Every row gives one point. The last column is the point's height on a tilted bowl or saddle (a function of degree 2), plus a little noise. Along how many of its main directions does it bend up, bend down or stay straight?

Points:
-.03,-.04,-.09,.15
.18,-.05,.10,.23
-.11,.09,-.38,-.15
.33,-.51,.30,-.48
-.13,-.27,-.32,.04
.09,.27,-.41,-.06
.39,-.67,-.21,.14
-.20,-.30,-.35,-.11
-.44,.09,-.39,-.94
.19,-.08,-.36,.47
-.19,.17,-.35,-.39
-.25,-.23,.94,.45
.14,.04,-.08,.26
-.19,-.27,.18,.01
-.35,.12,-.06,-.34
-.23,.08,.35,.26
Directions: 1 up, 2 down, 0 straight

Points (26 x 5):
.03,.13,-.35,-.06,.14
.06,-.16,.21,.53,-.49
-.28,-.28,.47,.60,-.76
-.41,-.28,.24,.21,-.68
-.17,.15,-.04,.08,-.06
.66,.21,.26,.05,.04
-.04,-.10,.03,.15,-.20
-.18,-.02,.25,.19,-.21
-.13,-.05,.07,.07,-.16
.27,-.15,-.20,-.02,.06
-.25,.15,-.08,-.10,.04
.67,-.03,.02,.04,-.08
.10,-.33,-.08,-.94,.07
.21,-.03,-.35,-.17,.20
.22,.17,-.68,-.12,.36
-.92,.05,-.17,-.37,-.16
.41,.68,-.15,-.05,-.32
-.70,-.33,-.67,-.27,.83
.68,-.11,-.43,-.26,.23
-.19,-.50,.22,.37,-.66
-.02,-.01,.62,.58,.06
-.33,.14,.02,-.17,.02
-.02,.16,.05,.00,.00
.51,-.21,-.64,-.31,.75
.38,.02,-.13,.43,-.57
-.13,-.25,-.55,.13,.33
Directions: 2 up, 2 down, 0 straight

Points, 47 rows:
.03,-.33,-.14,-.15,.10,-.24,-.36
.20,.07,.21,-.32,-.05,-.18,-.47
.06,.30,-.32,.08,.20,.31,-.20
.12,-.29,.23,.05,-.20,.12,.04
.31,-.13,.05,-.02,-.10,.01,-.18
-.30,-.16,-.17,.02,-.28,-.01,-.04
.05,-.03,-.15,.39,-.94,.03,.32
.29,.00,.01,.06,-.21,.02,-.15
-.07,.21,-.44,.34,-.11,.47,-.01
-.25,-.04,.15,-.08,.03,.11,-.02
.18,.36,.29,.33,.03,-.40,-.46
-.03,-.44,-.10,-.16,.23,-.07,-.27
.40,-.10,.15,-.15,.42,-.08,-.12
.01,-.08,-.13,.07,-.10,-.04,-.21
.08,-.07,.07,-.01,.18,-.14,-.17
.26,-.02,-.32,-.26,-.24,.06,-.15
.00,.16,-.07,.09,-.36,-.28,-.64
.31,-.25,.05,-.21,-.43,.21,-.06
-.19,.14,-.13,-.01,.45,.34,-.22
-.42,-.03,-.21,-.15,.17,-.37,-.12
-.20,.27,.02,-.02,-.13,.00,-.26
-.27,.29,.48,-.23,.10,-.16,-.47
-.31,-.36,.33,.13,-.11,.40,.52
-.25,-.70,.14,.43,-.02,-.23,.68
.52,.20,.23,-.23,.05,-.15,-.29
.15,.08,-.21,-.41,-.37,-.49,-.94
-.09,-.26,.41,.41,-.11,-.31,.17
.21,-.01,-.28,-.52,.52,.23,-.21
.05,.28,.39,.29,-.12,.24,-.41
-.31,-.18,.29,.06,-.06,-.09,-.05
.18,-.32,-.16,-.05,-.68,.12,.24
-.07,-.22,-.27,-.09,-.02,.00,-.24
.22,-.07,.06,.29,.35,-.39,.08
.01,-.23,-.46,-.36,.01,-.10,-.44
.08,.13,.29,-.13,-.03,.34,-.24
.11,-.25,.11,-.04,-.06,.13,-.08
.16,-.05,-.39,-.11,-.29,.08,-.10
-.13,-.23,-.50,.06,.44,.23,-.79
.22,.10,.21,-.22,-.24,-.34,-.74
.03,-.82,-.07,.23,.04,.04,.19
.27,-.09,-.03,-.46,-.08,-.47,-.71
.32,.23,-.07,-.27,-.08,.56,.19
-.13,.09,.21,.12,-.01,-.21,-.35
-.01,-.11,-.09,-.04,.06,.01,-.17
.34,-.10,-.25,-.14,-.36,.23,.10
-.03,.04,.19,.23,.23,-.28,-.11
-.06,-.13,.21,-.09,-.39,-.48,-.89
Directions: 3 up, 3 down, 0 straight
